Rows are points. To make a cloud, some directions were put in groups of two or more. Within a group, all points are equally far from the middle, so they leave a hole (a ring in 2 directions, a hollow ball in 3). The other directions are filled evenly. Then the cloud was stretched, turned, moved and blurred a little. How many holes are there, and how many directions does each take, smallest first?
In the rows, 128 means zero.

Cloud, 15 rows:
[[ 91 149]
 [112 127]
 [ 98 114]
 [109 125]
 [148 110]
 [141 181]
 [123 181]
 [ 92 183]
 [ 77 189]
 [ 89 172]
 [168 140]
 [122 120]
 [190 104]
 [ 95  96]
 [164 171]]
Holes: 0

Cloud, 21 rows:
[[108 193 104]
 [102 166 151]
 [ 84 145 165]
 [115 201 102]
 [110 140  84]
 [146 136 181]
 [112  98 116]
 [137 130  77]
 [186 156 129]
 [173 148 149]
 [121 195 120]
 [103 178  80]
 [166 186 130]
 [109  83 131]
 [126  93 117]
 [180 155 138]
 [151 150 167]
 [173 113 153]
 [131 131 194]
 [147  66 170]
 [174 116 111]]
Holes: 1 (2)

Cloud, 19 rows:
[[ 95 149 115]
 [117  87 139]
 [ 98 160  64]
 [152 117 169]
 [169 122 119]
 [119 189 130]
 [ 99 143 182]
 [125 162  88]
 [176 199 138]
 [120 133 165]
 [144 147 183]
 [100 200 135]
 [106 152 175]
 [156 116 101]
 [152 125 173]
 [173 153 158]
 [163 103 185]
 [155 149  88]
 [150 201 130]]
Holes: 0

Cloud:
[[151 151  74  93]
 [200  92 108 109]
 [161 151  88  82]
 [ 66 127 105 102]
 [ 74 105 129  86]
 [128  38 130 122]
 [ 87 167 102 119]
 [130 141 117 168]
 [ 99 112 170  86]
 [ 68 113 133  93]
 [162  71 170 124]
 [156 140 132  66]
 [166 147  93  79]
 [116 102 105 171]
 [ 98  96  71 113]
 [143  96 184 118]
 [110 166  83 106]
 [ 79 155  97 114]
 [184  70 120  86]
 [112 111 158  69]
 [ 75 106 155 143]
 [ 74 105 124  86]
 [136 179 128 128]
 [153 151 128 153]
 [150 174 140 105]
 [147 104  70 147]
 [157 165 148 123]
 [ 81 106 142 157]
 [142 133 152  67]
 [134 149  68 101]
 [200  90 123 121]]
Holes: 2 (2, 2)

Cloud:
[[103  61 136 106]
 [196 133 133 166]
 [162  85  64 163]
 [139  70 126 108]
 [182 164 128 160]
 [104 112  73 168]
 [116 147 172 104]
 [ 91 132 123 189]
 [ 80  85 134 192]
 [ 80 158 157 129]
 [126  82 132  89]
 [ 78 118  92 123]
 [135 132 145  82]
 [146 148  78  85]
 [118 100 104  88]
 [169 117 161 163]
 [126  75  90 165]
 [ 90 136 129  86]
 [128 107 181 183]
 [ 88  77 105 122]
 [ 82 119 135  82]
 [187 120 149 138]
 [119  97  88 188]
 [137 128 132 200]
 [161  80  92 116]
 [108 160 110 100]
 [132  91 125  86]
 [104 134 103 191]
 [ 90 130  86 169]
 [129 117 186  98]]
Holes: 1 (3)

Cloud (51 x 6):
[[143  94 141 127  69 148]
 [ 86 188 145 118 160 143]
 [150 139 126 100 175 135]
 [123 207 156 111 129 172]
 [ 90 112  64 141 135  78]
 [166 168 180 141  85 117]
 [152 108 122 106 177 120]
 [136 177 170 168  98 101]
 [ 63  94 118 173 134  99]
 [183  93 181 133  97 128]
 [183 125 191 174 129 124]
 [ 90  79 125 156 109 141]
 [169 126  92 153  90  82]
 [162 148 183 185 150 120]
 [ 70 129 139 176 156  85]
 [119 176 150 118 180 156]
 [144 184 120 136  93  91]
 [107 142  81 129 127  72]
 [165 128 183 109  82 151]
 [108 132  85 136  60 105]
 [121 181 166 186 127 126]
 [146 111 145 162  72 141]
 [191 114 185 157 124 107]
 [ 74 163 110 131 148  97]
 [ 89 133  77 127  74 119]
 [ 55 156 159 140 133 148]
 [121  74  66 155 117 103]
 [ 96  72 165 160 123 102]
 [168 121 205 178 144 128]
 [144 110  88 143 166 143]
 [160 104  79 136  96 139]
 [ 98 129 120 143 173 168]
 [162 132 149 126 160 184]
 [161  92  84 165 132  76]
 [134 135  78 130 160 144]
 [136  89 177 174 157  83]
 [ 92  83  83 159 156 120]
 [146  91  89 162 144  65]
 [165 120 182 190 148 128]
 [ 85 188 144 159 149 106]
 [166 153 194 128 122 186]
 [176 124 124 144  96  75]
 [ 80 133  62 136 102 111]
 [119 117 208 156 175 160]
 [ 66 112 115 125 151 104]
 [174  93 106 162  97 124]
 [ 92 104  94 106  92 138]
 [106 138  80 129 135 160]
 [136 119 203 187 118 119]
 [136  78 162 187 146  79]
 [ 59 134  96 152 101 108]]
Holes: 1 (6)
